Every row gives one point. Before rounding, the points of a table are all equally far from one centre. They may lie mostly on one side of it. Where is the centre, to within rounding?

Points:
[[-31  -7]
 [-66  48]
 [ 24  66]
 [-12  -8]
 [-33  -6]
 [ 28  23]
 [ 30  30]
 [  2  -5]
 [-16  -9]]
Centre: [-18  41]

Points, 14 rows:
[[ 22  31  45 -67  24  -4  62 -30  15]
 [ 12  -8 -15   7 -20   6  83 -24   7]
 [ 47 -34  12  31  17  -7  38 -38  -1]
 [ 27  71  26  -1 -31  20  48 -29  14]
 [ 13  -5   4 -34  -7 -22  38  18   5]
 [  6  10  33   5 -61  30  39 -52  25]
 [ 13  21  -8 -22  -4 -22  37 -22  40]
 [ 54   5  16 -13 -19  -5  68 -23   7]
 [ 34   0  54 -23 -22  -5  76 -25  -3]
 [ 50  16  24 -18   6 -23  54   2 -11]
 [ 55  -3  52 -25  40  28  15  13  11]
 [ 26   0  21 -37  12 -22  44 -55  39]
 [ 34 -34  -4  -9 -13 -14  61 -30  -3]
 [ 37  25  12  11 -46  15  42 -71  10]]
Centre: [ -1  11  20 -15  14  35  23 -38 -19]

Points (27 x 24):
[[-14 -14 -34  30 -16  -5 -38  -5  -2 -66  23 -15 -18 -46  37  -8   4  -7
  -17  28 -40 -20  17  57]
 [-26   2 -50  25 -19   3 -38   0  11 -25  18 -35 -35 -34  34 -40  11  26
  -34  28 -38 -46  16  20]
 [-26  -8 -50  25 -47  25 -56   1   2 -27  11 -43 -21 -40  24  -6  18  -4
  -16   0 -68 -18  40  11]
 [-17   0 -68  28 -40   1 -27 -23  31 -14  27 -10 -41 -35  29  18 -42  11
  -35  46 -55  -8  34  45]
 [-30 -25 -46  35 -21  25 -58  -3 -13 -21 -12   6 -13 -68  31 -19 -24  31
  -29   0 -35  -6  14  31]
 [  7 -23 -48  12 -11 -24 -75  16  14 -33   7 -36 -50 -52 -10  -5 -17  -1
  -30  25 -44 -15   7  36]
 [ 27   6 -44  35 -38  16 -24  -4  12 -32 -37 -17 -47 -37  28 -12  -9  19
  -39  16 -50 -31  31  35]
 [-33 -28 -23  15 -16  -7 -35 -16   3 -37  20 -48 -39 -45  35 -14 -28   2
  -41  -3 -38 -24   8  62]
 [-19  -4 -73  12 -22   1 -33 -10  30 -46  -2 -19 -37 -29  43  -2 -17  19
  -53  34 -23 -31  70  36]
 [-11  12 -71  35 -23 -16 -37  -8  15 -46  -9 -38 -41 -68  38  -7 -17   4
  -37  14 -34 -10  25  38]
 [-11 -19 -44   9 -35  -8 -11 -11  10 -46   6 -14 -16 -62  34 -16  -4  16
  -49  19 -72 -24   6  15]
 [-22  13 -45  39 -18  -3 -57 -23  24 -74   5 -45 -24 -44  35  -2 -12  29
  -29  32 -22 -10  21  11]
 [-19 -23 -49  38   6  11 -51 -24   3 -29  14 -39 -18 -28  17  -8 -26  43
  -20  -7 -59 -37  14  46]
 [-18 -12 -13  21 -15  19 -37 -29  -4 -36  23 -24 -43 -55  40 -15  -8  31
  -27  33 -41 -37  15  39]
 [ 35  12 -56  19 -11  -4 -21  16   8 -56   8 -40 -24 -55  21 -18 -20  32
  -36  30 -50 -29  39  26]
 [-28 -15 -59  17 -10 -16 -26  -1 -20 -49  14 -48  -1 -29  36 -17 -55  18
  -33  27 -51 -45  45  31]
 [-13 -10 -62  19 -26  -9 -62 -24  12 -51 -15 -11 -25 -50  28   7 -54  12
  -28  28 -22 -40  61  17]
 [  1 -15 -37  31 -42  -5 -38   3  19 -64   9 -40  -9 -48  29   3  13  18
  -27   6 -59 -33  44  32]
 [-18   5 -55  40 -15  -6 -34  18  32 -24  19 -35 -36 -56  37 -13 -20   9
  -41  10 -56  -3  39  45]
 [-32 -21 -41  30 -24   7 -24   9  22 -60   5 -41 -42 -52  20   0 -10  11
  -44  29 -34  -8  39  49]
 [ -4 -15 -48   9 -27  -1 -64  15  11 -51  20 -26 -22 -55  54 -22 -12  11
  -27   8 -32 -14  27  58]
 [ 14  -7 -61  14 -24  14  -6   5 -10 -14  -8 -55 -39 -61  35 -12  -5   4
  -31   4 -54 -36  36  39]
 [-27 -19 -63  21 -16  -4 -42  23 -17 -23   1 -54 -48 -39  67   2 -29   4
  -37  11 -54 -20  33  38]
 [ -4 -32 -73  10  -6 -51 -53 -14  12 -19  25 -19 -16 -14  50  -7 -31  31
  -50  11 -45  -5   2  32]
 [ -2 -39 -76  27 -37 -15 -48  -6   1 -13   6 -37 -21 -33  32  -7 -16  11
  -28  43 -50 -37  35  36]
 [-10 -34 -51  30 -45  -6 -63  -4   8 -41  24 -13 -12 -44  18   5 -17   2
  -43  15 -55 -31  30  48]
 [-27  -9 -39 -20  -6 -23 -54  15   5 -30   9 -35 -25 -80  25 -22 -18  28
  -49  17 -63 -26   6  32]]
Centre: [ -9  12 -26 -11 -14  -7 -31   5  -5  -7  -4 -24  -2 -17  17  32 -18  20
 -26  11 -19  -5  24  19]
